Every row gives one point. The last column is the point's height on a tilted bowl or saddle (a function of degree 2), plus a little noise. Count its main directions that bend up, bend down and stay straight.
(in the rows, 128 means zero)

Points (12 x 3):
[[131 100 136]
 [101 139 165]
 [128  96 130]
 [ 86  78 113]
 [129 134 154]
 [116 132 158]
 [116 142 155]
 [182 161 171]
 [117 149 149]
 [ 93 142 173]
 [103  89 124]
 [114  98 134]]
Directions: 1 up, 1 down, 0 straight

Points (16 x 4):
[[139 132 142 132]
 [116 156 183  59]
 [121  97 170  97]
 [107 161 105 103]
 [105  87 170  86]
 [174 170 143 102]
 [ 99 131 136 119]
 [168 149 140 114]
 [139 113 133 142]
 [ 93  81 104 137]
 [127 150 103 115]
 [162 132  93  92]
 [ 85  75 121 133]
 [141 138 127 134]
 [136 133 127 136]
 [124 122 134 138]]
Directions: 0 up, 2 down, 1 straight

Points (27 x 5):
[[102  88 128 138 114]
 [118 161 139 197 137]
 [108 137  79 141 158]
 [132 181 115 126  94]
 [131 153 130  93 140]
 [110 103 122 124 133]
 [112 178 148 116 136]
 [144 124 113  87 134]
 [164 130 157 132 178]
 [144  93 105 173 154]
 [132 130 105 133 146]
 [139 121 116 158 155]
 [143 131 135 151 160]
 [ 99 192 144  98 134]
 [127 104 157 125 120]
 [ 87 124  79 147 190]
 [122  88 122 122 106]
 [153 149 120 116 138]
 [161 123  71  86 130]
 [120 113 123 156 153]
 [103 117  83 127 168]
 [117 146  71 151 132]
 [173 142  82  84 123]
 [ 94 130 128 135 168]
 [161 128 164 123 172]
 [123 148 113  98 144]
 [123 177 105 116 107]]
Directions: 1 up, 1 down, 2 straight

Points (25 x 5):
[[128 103  83 144 146]
 [130 103  71 137 146]
 [118 169 133 137 110]
 [122 156 170 110  98]
 [175 155 135 147 148]
 [156 150 126 141 137]
 [102 127 147 167 143]
 [151 122 157  93 153]
 [115 171 146 146 105]
 [153 125 110 125 151]
 [ 97 172 109  86 149]
 [127 106 173 151 113]
 [153 139 171 168 140]
 [ 81 138 132 123 161]
 [104 111  92 100 139]
 [119 115 149 113 124]
 [ 93  85  78 158 121]
 [103 123  81 150 175]
 [117 151 113 134 137]
 [139 100 140 147 130]
 [127 125 117 122 132]
 [126 125 109  98 139]
 [ 49 108  77 115 211]
 [146 142  97 141 157]
 [152 120 133 153 157]]
Directions: 2 up, 1 down, 1 straight

Points (49 x 7):
[[150 140 142 153 117 172 151]
 [171 117 124  97  74 111 158]
 [144  91 130 154 136 127 132]
 [147 126 142 109 149 151 134]
 [141 141 154 102 185 125 159]
 [ 99 148 133 122 119 127 120]
 [152 161 121 133 118 120 136]
 [141 130 134 147 123  91 137]
 [108 115 129 135 145 180 145]
 [148 169 116 155 153 149 154]
 [130 160  95 116 127 156 138]
 [ 96  67 117 111 127 145 157]
 [170 162 120 126 155 115 141]
 [163 103 111 184 192 156 181]
 [132 165 122  96 139 159 153]
 [ 76 100  80 185 146 155 184]
 [145  99  62 123 121  89  92]
 [167 145 106 100 151 114 125]
 [106 137 118 122 143 161 137]
 [145 123  82 127  84 111 121]
 [ 82 137 139  88 115 122 136]
 [133 110 132 102 120 104 135]
 [109 119 110 122 139 141 127]
 [116 131 128 101 102 146 140]
 [116 107  85 102 206 115 175]
 [113 131 165 157 122 169 123]
 [118 149 105 128 138 147 130]
 [154 108 121 179  98 100 163]
 [144 107 150 108 146 153 132]
 [114 101 168 172 155 103 138]
 [ 83  31 124  72 180 106 249]
 [133 151 144 131 104 118 136]
 [149 127 110 142 102 126 129]
 [160 116 161 127 105 120 142]
 [131 151 161 116 137 115 134]
 [140 168  92 107 152 156 145]
 [119 128 125 141 134 133 123]
 [120 131 102 175 110 103 140]
 [168 106 123  84 112 138 137]
 [111 126 128 145 142  75 138]
 [130 132 141 118 125 121 126]
 [120  70 179 173 104 106 154]
 [118 126 144 132 137  84 135]
 [136 160  91 128 164  91 130]
 [127  94 165 140 102 158 133]
 [177 136 113 153 120 133 134]
 [100 142 157 146 101 171 130]
 [129 146 150  94 123 163 147]
 [106  74 140 117 122 177 155]]
Directions: 4 up, 1 down, 1 straight

Points (77 x 9):
[[102 136 109 155  83 155  97 130 102]
 [152 116 113 112 127 138 141 155 124]
 [128 159 108 161 114 130  77 138  88]
 [ 91 150 158 134  98 124 211  82  75]
 [155 133 133 109 126 143 118 146 119]
 [163 124 117 136 159 144 161 155 130]
 [128 132 154 138 170  50 108 107  76]
 [133 110 132 135 134 116 172 140 131]
 [152 135 112 129 158 149 114 115 118]
 [161 112  56 129 110  89 177 114 108]
 [135 104 133 122 120 147 106  81 119]
 [141 121 119 124 116 175 164 128  98]
 [166 155 140 136 108 144  91 102 118]
 [117 136 172 127 159 175 149 133  79]
 [116 113  77 176 145 126 146 129  85]
 [154 119 172 118 129 110 130 158 112]
 [169 126 192 123 114 164 179 151  78]
 [127 188 140 124 151 139 130  86  96]
 [156 124 131 135 130 135 102 145 121]
 [111 114 130 163 125 141 124 108 106]
 [124 144 138  84 135 122 117 115 111]
 [134 159 167 157 125 185 116 102  65]
 [160 145 130 130  82 163 132 161  99]
 [145 120  77  88 149 134 154 127 102]
 [188 127 121 159 100 150  80 154 108]
 [102  74 124 188 117 136 101 170  81]
 [138  96 177 129 145 127 159 162 112]
 [113 123 138 133 144 121 170 123 118]
 [ 64 159 168  79  87 151 173 113 124]
 [122 135 155 101 127 159 122 161  97]
 [136 168 173  93 131  95  90  91  82]
 [126 162  93 119 131  98 162 130 122]
 [123 135  63 134 121 108 158 122 101]
 [139 105 134 111 131 176  84 139  99]
 [139 144 124 136 155 143 163  87  98]
 [161 139 111 125 142 136 137 123 132]
 [113 170 166  99 101 158 168 151  96]
 [137  86  80 111 143  81 148 113 113]
 [ 93 148 119 150 157 147  83  83  96]
 [ 89 106 128 152 121 108 189 124 119]
 [138 171 141 112 136 135 130 100 113]
 [127 154  78 155 119 127 149 148 101]
 [ 81  90 134 153 115 125 133 133 132]
 [157 123  99 118 158 122 108 180 109]
 [166 117  90  81  90 102 138 170  95]
 [140 132  90  90 166 117 107 114 106]
 [176 160 148 112 148 135 154 127 126]
 [126  97  81 119 109  93 160 126 111]
 [111 117 175 151 152 139 152 122  93]
 [162 138 131 121 140 115 146 176 133]
 [150 159 135  90 137 104 158 107 113]
 [130 176  72 125 114  99 156 110 107]
 [151 146  80 156 135  68 124 149 113]
 [ 91 103 129 135  88 157  84 143 114]
 [153 139 168 110 163 128 174 131 103]
 [140 103 137 164 120 133 129 128 116]
 [146 147 178 148 113 121 128 201  82]
 [120 162 127 134 112 152  96 141 107]
 [133 120 145 135 140 138 166 150 119]
 [ 93 113 139 129 150 174 160 125 103]
 [104 136 112 131 156 105 130 140 120]
 [114 161 117 132 103  86 124 121 123]
 [106 159 119 126 146 145 138 149 113]
 [159 123 125 133  83  97 156 106 126]
 [ 66 153 130 120 157 135 147 174 133]
 [142 170 113 178 117 119 156 182 101]
 [ 78 130 109 117 139 172  97 163 113]
 [ 89 131 104 132 122 115 131 156 130]
 [189 139 148 142 115 170 132  75 116]
 [112 133 160 129 118 158 112 130 108]
 [130 142 157  90 123 161 121 137  97]
 [ 83 130 135 100 169 143 123 106 118]
 [133 130 100  91 122 144 106 164  97]
 [125 126 114 129 113 139 160 126 118]
 [135  96 102  96  90 197 137 161  60]
 [132 132 136 110 141 135 162  92 107]
 [103 118 156 130 126 117 165 175 127]]
Directions: 1 up, 5 down, 2 straight

Points (71 x 9):
[[ 96 148  96  90 153 157 111 103 124]
 [174 164 155 109 108 131 151 148 129]
 [135 123 127  63  89 123 113 159 182]
 [135 141 106  83 117 186 142 100 109]
 [151  80 160 136 139 132 164 160  53]
 [197 150 107  77 195 134 118 122 182]
 [107 114 145 166  92 176 167  91 118]
 [138  87 136 150 114 114 114 121 124]
 [122 142 114 104 115 162  82 111 109]
 [ 84 135 149 155 172 158 149 120  93]
 [122 144 159 157 116 100 108 118 146]
 [169 121 120 129 110 115 158 156 103]
 [107  88 134 147 161 139 141 152  78]
 [128 144 139 140 137 110 168 102 115]
 [147 151 114 156 156 138 138 113 156]
 [ 87 162 150 159 141 136 137 114 115]
 [149 114 134 105 120 122 104  83  96]
 [107 184 147 132 174 129 108  96 131]
 [136 127 170 183 131 135 150 157 133]
 [158 148 124 133 137  87 156 124 100]
 [130 127 106 144  98 150 117 124 153]
 [114 138 190 142 153 114  94 103 155]
 [174 147 125 154 125 153 143 128 163]
 [103 110  84 103 116 110 182 111 110]
 [157 140 127 117 144 171 153 125 133]
 [ 88 149 112 126  93  82 176 140  97]
 [179 108 100 184 146  96 134 118 149]
 [ 84 109 111 127 104 137 124 116 133]
 [176 122 174 143 148 109 101 133 127]
 [100 156  74 131 175 108  93 137 118]
 [162 195 103 160 109 181 160 135 133]
 [ 76 145 171 117 138 140 112 149 127]
 [113 112 153 109 141 125 135  96 119]
 [142 119 132  96 111 163  89  90  94]
 [126 113 122 178 151 113 146 126 139]
 [ 79 149 151 125 150 109 145 120 135]
 [132  51 115 139 145 118 106  83  58]
 [ 92 166 139 168 156 135 182 125  82]
 [117 156 107 130  82 136 156 111 117]
 [135  71 137 120  90 114 120 153 116]
 [150  99 137 151 123 146 127 142 128]
 [132 127 140 124 167 135 143 128 132]
 [107 120 140 117 122 126 141 150 126]
 [126 127  97 149  88  92 170 144 109]
 [ 86 119  89 133 138 182 168 133  86]
 [ 88 159 103 126 174 159 169 104  85]
 [140 147 174 107 148 119  94 140 162]
 [ 98 124 129 119 125 157 114 121 115]
 [163 172  93 107 154 131 129 127 140]
 [123 135 106 148 152  67 121 143  96]
 [129 117 126 124 119  76 104 107 116]
 [118 105 143 139 111 140  87 110 112]
 [ 61 155 112  88 138 146 133 130 119]
 [162 141 112 148 125  92 192 119  68]
 [ 97 153 130 134 177 113 158 144 117]
 [148 147 118  97 137 123  64 148 112]
 [ 94 154 129  95 132 122 104  99 128]
 [146 171 163 161 145 120  78 154 118]
 [107 117 125 139 105 135 189  96  91]
 [126  97 133 102  81 154 107 165 138]
 [162 130 147 154 161 149 175 141 123]
 [158  99 146 184 133 167 135 112 171]
 [141 147 124 148 143 113 144 103 130]
 [120 115 106  89 135 114 139 103 131]
 [104 118 142 137 149 161 140 113 101]
 [118 128 124 124 163 143 113 109 128]
 [160 127 151 152  78 113  76  94 122]
 [135 120 104 150 117 104 129 123 136]
 [117 169 133  86 132 125 110  96 128]
 [117 139 106  84 108 144 114 166 152]
 [ 89 185 164 148 168  77 137 110 149]]
Directions: 3 up, 4 down, 1 straight

Points (66 x 9):
[[137 123 126 139 100 133 165  76 162]
 [120 106 134 123 107  90 115 126 112]
 [ 99 118 121 176 162 121 115  89 114]
 [133  88 129 128 131 124 193 177 175]
 [114 112 161  90 128 110 141 146 121]
 [127 142  95 164 121  94 141  98 153]
 [110 113 141 115 153  94 150  68 152]
 [164 177 113 127 126 151 112 154 162]
 [153 113 116 148 138 144 137 114 143]
 [188 114 139  90 152 185 111 144 156]
 [152 153 180  93 165 133 121  78 178]
 [135 117  99  99 140 170 149 156 147]
 [133  99 103 125 112 111  91  92 127]
 [137 131 118 109 127 133 133  77 148]
 [131 126 118 118 113 132 124 164 112]
 [113 167 105 111 119 128 101 153 122]
 [151 115 108 125 152 149 146 141 143]
 [119 103 133 118 159  99 112 108 121]
 [131 142 146 172 153 144 131 190 119]
 [118 114 114 156 158 160 133 101 138]
 [101 121 117 177  90 103 128 130 111]
 [172  96 119 157  95  79 196 134 221]
 [152 153 107 150  96 155 129 156 146]
 [ 93 112 110 138 109  99  71 129  85]
 [100 175 135 125 116 134 119  96 118]
 [120 144 127 150 135 129 121 174 105]
 [126 157 136  80 159 134 115 127 141]
 [177 136 159 118 149 112 139 117 165]
 [151 148 137 172 112  72  95 121 139]
 [ 94 137 124 100  74 168 112 159 109]
 [126 108 124 111  78  92 162 153 148]
 [177 172 168 203 169 130 121 130 179]
 [ 68 106 166 113 133 154 137 127 104]
 [130 166 173 188  97 164 151 165 163]
 [142 126 160 128  90 105  92 170 108]
 [132 142 101 171 152  75 152 118 168]
 [146 109 102 151 156 157 159 178 151]
 [155 118 124 126 163 153 145  98 166]
 [129 166 150 132 103 177  90 112 135]
 [173 110 108 148 121  84 108 104 167]
 [112 113 162 160 120 123 133 158 105]
 [114 130 153 120 149 171  60 104 112]
 [ 80 118 127 129 142 106 124 124  94]
 [106 129  90 158 142 139 123 119 120]
 [126 124 120 123 113 114 105 118 109]
 [110 132 144 141  68 110 138 152 114]
 [115 133  90 138 163 103 136 194 140]
 [113 139 162 140 152 102 144 131 125]
 [ 82 100 120 125 144 113 143 124 113]
 [116 188 139 149 130 130 136 155 135]
 [ 85 129 161 194 131 109  84  61 103]
 [136 134 163 172 158 113 139 120 140]
 [ 87  91  93 138 135 120 119 118 107]
 [ 93 122 119  86 129  67 140 103 141]
 [186  79 155 150 103 129 129 145 137]
 [120 123 143 143  86 106 144 165 121]
 [135 166 116 117  99 100  97 104 141]
 [143 117 120 111 131 135 140  97 141]
 [163 146 131 146 107 118  98 138 129]
 [131 130 104 153 171  90 105 111 131]
 [146 125 113 144  73  90 147 165 157]
 [116 196 119 147 129 154 131 136 156]
 [148 138  96 140 167 130 128 107 159]
 [121 127 131 178 102 128 156 103 144]
 [111 116 108 158 183 116 184 150 182]
 [133 141 119 132 124 111 123 137 118]]
Directions: 6 up, 0 down, 2 straight
